Every row gives one point. A path goes straight from each point to the next, and from the last back to the first. The post is the endless flat space through its rows: a point in 2 columns, a line in 3, a plane in 4, and so on, so that a path can go around it. Count how often the path circles the post. Going back the other way cancels.

Post (1 x 2):
[[-0.05  0.08]]
Path (19 x 2):
[[-0.10 -0.52]
 [-0.38 -0.16]
 [-0.41  0.41]
 [ 0.03  0.43]
 [ 0.20  0.16]
 [ 0.23 -0.53]
 [-0.34 -0.26]
 [-0.29  0.09]
 [-0.24  0.76]
 [-0.28  0.35]
 [-0.51  0.25]
 [-0.14  0.81]
 [ 0.17  0.15]
 [ 0.37 -0.20]
 [-0.24 -0.57]
 [-0.45  0.06]
 [-0.12  0.36]
 [ 0.27  0.33]
 [ 0.53  0.01]]
Times around: 3

Post (5 x 6):
[[ 0.21  0.05 -0.65 -0.06 -0.24  0.16]
 [ 0.58 -0.19 -0.36  0.22  0.17 -0.25]
 [-0.43 -0.29  0.26 -0.22 -0.35  0.29]
 [-0.28 -0.20  0.58  0.34  0.22  0.71]
 [-0.09 -0.01  0.27 -0.79 -0.03  0.39]]
Path (14 x 6):
[[-0.01  0.16  0.36 -0.15  0.09  0.68]
 [ 0.08 -0.04  0.18  0.01  0.02  0.99]
 [ 0.18 -0.64 -0.51  0.42 -0.04  0.11]
 [-0.11 -0.65  0.07 -0.58  0.41  0.09]
 [ 0.37 -0.74  0.20 -0.11  0.05  0.27]
 [ 0.57 -0.45  0.16  0.03 -0.41 -0.11]
 [-0.10  0.46  0.52 -0.18 -0.20  0.72]
 [-0.47  0.24 -0.54  0.54  0.13  0.19]
 [-0.20 -0.16 -0.70 -0.50  0.12  0.22]
 [ 0.45 -0.32 -0.21 -0.34  0.10  0.38]
 [ 0.35  0.03  0.16 -0.52 -0.09  0.69]
 [ 0.01 -0.17 -0.21  0.16 -0.43 -0.26]
 [-0.31  0.04  0.24 -0.10  0.10  0.22]
 [-0.06  0.05  0.17 -0.03  0.04  0.32]]
Times around: 1

Post (10 x 11):
[[ 0.00  0.13  0.46 -0.34  0.49 -0.19  0.17  0.04  0.21 -0.07  0.26]
 [ 0.29  0.46  0.29  0.58 -0.52 -0.09  0.12  0.03  0.50  0.47 -0.27]
 [ 0.17 -0.26 -0.09 -0.64  0.31 -0.90 -0.03 -0.18 -0.16 -0.62  0.21]
 [ 0.09 -0.01 -0.07  0.28 -0.49  0.01  0.55  0.82 -0.19  0.01  0.50]
 [-0.03 -0.32 -0.48 -0.63 -0.06 -0.12  0.50  0.18  0.49 -0.37  0.58]
 [ 0.04  0.15 -0.18 -0.61  0.39 -0.46 -0.37 -0.38  0.01  0.07  0.72]
 [ 0.49  0.36  0.00  0.20 -0.24  0.40  0.56  0.11  0.13  0.41 -0.49]
 [ 0.45 -0.19  0.70  0.29 -0.53  0.02 -0.51  0.00 -0.13  0.46 -0.36]
 [-0.23  0.32 -0.38 -0.16 -0.13  0.11  0.38  0.67  0.45  0.50 -0.40]
 [-0.12  0.12  0.42  0.32 -0.28  0.12 -0.11 -0.31 -0.04 -0.35 -0.47]]
Path (15 x 11):
[[ 0.33 -0.04 -0.14 -0.34  0.37 -0.30  0.08 -0.14  0.51  0.26 -0.24]
 [-0.18 -0.52  0.56 -0.22  0.52  0.04  0.39 -0.48  0.04 -0.69 -0.10]
 [-0.02  0.00  0.37  0.70 -0.30 -0.28  0.86  0.60 -0.31  0.39  0.34]
 [ 0.33 -0.44  0.41  0.64  0.15 -0.24  0.33  0.20 -0.19 -0.25 -0.01]
 [ 0.10 -0.42 -0.37  0.07 -0.27  0.22 -0.14  0.22  1.00 -0.04 -0.21]
 [ 0.55 -0.14  0.55 -0.30  0.31  0.14  0.14  0.77 -0.42 -0.04  0.34]
 [ 0.88  0.30  0.10 -0.30 -0.41 -0.17  0.10  0.47 -0.72  0.45 -0.18]
 [-0.20  0.23 -0.03 -0.27 -0.25 -0.58 -0.28 -0.01 -0.16  0.20 -0.33]
 [-0.05 -0.11 -0.20 -0.19  0.30 -0.29  0.32 -0.30 -0.35  0.07 -0.71]
 [ 0.23 -0.59  0.05 -0.30  0.33 -0.29  0.39 -0.06 -0.28 -0.45  0.00]
 [ 0.00  0.17 -0.27  0.22  0.00  0.31  0.37 -0.11  0.45  0.62  0.27]
 [-0.46 -0.10 -0.22 -0.21 -0.22  0.02 -0.13 -0.12 -0.11 -0.21 -0.25]
 [ 0.06  0.37  0.31  0.07 -0.50 -0.28 -0.56  0.26 -0.11  0.83 -0.12]
 [ 0.15  0.11  0.36 -0.29 -0.16 -0.05 -0.06  0.15  0.15 -0.09 -0.27]
 [ 0.58  0.02 -0.17  0.15 -0.30 -0.31 -0.03  0.25  0.33 -0.06  0.13]]
Times around: 0
